Rows are points. To make a cloud, some directions were put in groups of two or more. Within a group, all points are equally far from the middle, so they leave a hole (a ring in 2 directions, a hollow ball in 3). The other directions are filled evenly. Then the cloud was stretched, turned, moved and blurred a little. How many holes are there, and how many directions does each take, smallest first?

Cloud:
[[-37  -4]
 [-28 -24]
 [ -9 -55]
 [ 14 -50]
 [ 57  11]
 [ -7 -40]
 [-25  85]
 [-54  26]
 [ 27  66]
 [ -7  45]
 [-30  39]
 [ 17   5]
 [-29 -16]
 [ 89 -42]
 [ 12 -39]]
Holes: 0

Cloud (21 x 3):
[[ 34 -49  57]
 [ 14 -29  75]
 [-12  37  53]
 [ 37 -26 -37]
 [-38 -50   7]
 [ 53 -34  54]
 [ 22 -47 -31]
 [-32  29  43]
 [ 45 -25 -32]
 [ 33  17  69]
 [-39 -39  43]
 [ 14 -71  29]
 [ 61 -37  -6]
 [-27 -48  52]
 [ 55 -28 -24]
 [-47  16  12]
 [ 24  37  58]
 [-28 -47  52]
 [ 60 -25  50]
 [ -5  41 -22]
 [-40  -1 -19]]
Holes: 1 (3)

Cloud (20 x 3):
[[-27 -31 -56]
 [-45 -15 -52]
 [ 12  49   2]
 [ 35 -27  42]
 [ 57 -33  32]
 [ 12 -64 -32]
 [ 36  33  36]
 [ 38 -50 -34]
 [-13 -56  41]
 [ 69 -47  -3]
 [ 41  47  27]
 [ 57 -52 -16]
 [ 45  47 -45]
 [-43  20  14]
 [ -6  39  10]
 [ 75 -25  32]
 [ 66 -33 -40]
 [ 53 -33 -45]
 [ 25  49  17]
 [-44  17  19]]
Holes: 1 (2)

Cloud (28 x 4):
[[-44 -73  50  35]
 [ 23  29  79  -1]
 [  6   4   3 -12]
 [ 46  70  11  15]
 [  8 -45  61  -1]
 [-36  67  11  48]
 [-28 -48  -3  38]
 [-36 -10  -4 -23]
 [ 49 -35 -37  31]
 [ -1  24 -35 -31]
 [ 16 -24  95  55]
 [-43 -19  35  10]
 [ 10 -80  13   6]
 [ 25  39  10  66]
 [-37 -31  12 -24]
 [  6 -25  40 -52]
 [ -5 -28  75  63]
 [ 12  32  88 -35]
 [-17 -30  -6 -12]
 [-22  11  95  68]
 [ 31  21  48  19]
 [ -4 -10  64   9]
 [-58  23 -29  16]
 [-80  54  59  46]
 [ 14 -18 -26   8]
 [ -9  25 -13 -10]
 [-22  35   4  57]
 [ -9   2  42  -9]]
Holes: 0

Cloud:
[[ 22 -27 -52 -10 -27 -30]
 [ 54   8 -12 -61  17 -30]
 [ 31 -48   9 -37   8  28]
 [ 59  -9  22 -10  39  -8]
 [ 19  14  -6 -53 -26 -89]
 [ 35   3  49  10 -37   6]
 [  2  21  67   0  -9   5]
 [ 36  15 -25   5 -27  42]
 [-19 -50   2  18   6  24]
 [  2  12 -21  16  -3 -38]
 [ 23  29 -19 -49 -24 -34]
 [ 16  53  14   1 -37  35]
 [ 35  57  -2 -11 -21  49]
 [-16  29   0 -33  58  -1]
 [ -8 -64  18 -23  -5 -54]
 [-20 -67 -30   9  12 -27]
 [ 10   4 -61 -11 -10  13]
 [ 95  -7  -5 -30  -4 -19]
 [ 20   6 -28 -30  -3 -56]
 [-65 -25  16  70 -14  40]
 [ -5  26  53 -12  54   9]
 [ -4  -4  34  -6 -20  33]
 [ 31 -20   8 -39  29  14]
 [ 32  -2  27  29 -64 -23]
 [-30  28   8   2 -14  35]
 [ -2   9  43 -26  21 -26]
 [-19  14 -34  25 -48  30]
 [-41  -9  21  51 -31  27]
 [-18  72  32  -1  13  50]
 [ 19  51   6 -67 -45  -2]
 [ -1  34 -12  64  -3  29]
 [  8  47  -6  40 -30  40]
 [-17  27   2  40  53 -16]
 [-34  28   5  -4   2 -26]
 [  7  18  49 -10 -18  31]
 [ 24   3   3  53 -30  22]
 [-39 -24  57 -37 -38 -22]
 [  0 -49 -28   7 -14 -48]
 [ 14 -20 -37 -33   8 -32]
 [  4   5  50  50 -37  18]
 [-28  47  18  48   5 -30]
 [-34  16  20  11 -20 -20]
 [ 14 -51  26 -13 -21 -46]
 [  3 -72 -12  -3  28  -3]
 [-23  63 -18   7 -39 -16]
 [ 20 -33  16  31  -8 -47]
 [ 38 -25  66  31  -1  23]
 [-53  27  22  11  33 -46]
 [  4  25   6  67  -7  23]
 [ 29  20  48   2  38 -47]
 [-15  17 -38  52   8 -28]]
Holes: 0

Cloud (51 x 6):
[[ 34 -45 -14 -13  17  30]
 [ 46  27  92 -43 -13  29]
 [ -9  29 -61 -38   7  30]
 [-27  36  76  -1  27  13]
 [ 93 -19  22  24 -15 -48]
 [-61  -8  37  23  31 -23]
 [ 56  15  46   6  62  19]
 [ 19  23 -80   4  12 -14]
 [ 49  21 -36  60  30 -44]
 [-51 -33 -62   4 -17 -13]
 [-61  16  11 -12  61  -6]
 [-59  45  35 -43  23  22]
 [-28  -2  11 -58  61  56]
 [  9   7  46 -55  50 -11]
 [ 11  34 -42  33 -41 -28]
 [ 13  -6 -36   9 -71 -23]
 [-64  34  23 -22  59  26]
 [ 77 -20   9 -26  24  29]
 [-55  32  23 -66   5  26]
 [-81   5  11 -50 -13  19]
 [  4   7  68  13 -51 -23]
 [ 28  -9 -34  44  58  28]
 [ 41 -33 -13 -16  -1  41]
 [-89  -7  16  -9  33  48]
 [ 27 -41 -44 -35  -6   0]
 [ 81  -8   1   4 -20  24]
 [ -7  61  27 -21  55  55]
 [ 25  24 -58  30  -3 -53]
 [-24 -30 -80   9  37   3]
 [ 59  32  38 -47 -37 -33]
 [  3  44  49 -46 -52  45]
 [-51  25 -33 -40  43  16]
 [ 41  25  -2  16  82  24]
 [ 12  13  86   9 -14 -18]
 [-60  21  29 -26 -53  10]
 [  0 -53 -26  47   4 -57]
 [ 58  11 -65  37  18   2]
 [ 95  16  32 -24 -46 -30]
 [-17 -21 -15   1 -66  10]
 [ 23 -22  11 -28  69  38]
 [-78  10  38  15  20  -2]
 [ 41 -23 -24   8 -63 -11]
 [-74 -16 -12 -16  57  44]
 [-19 -29  64  14   2 -29]
 [-34  56 -21   5 -16  48]
 [ 89  -6  16 -21  45   4]
 [ 42 -43  31 -40  30  -7]
 [ 36   5  44  27  55 -33]
 [ -4  24 -18  52  39 -50]
 [ -3  59  10  12  -4  59]
 [-51 -51   4 -10  16 -26]]
Holes: 1 (6)
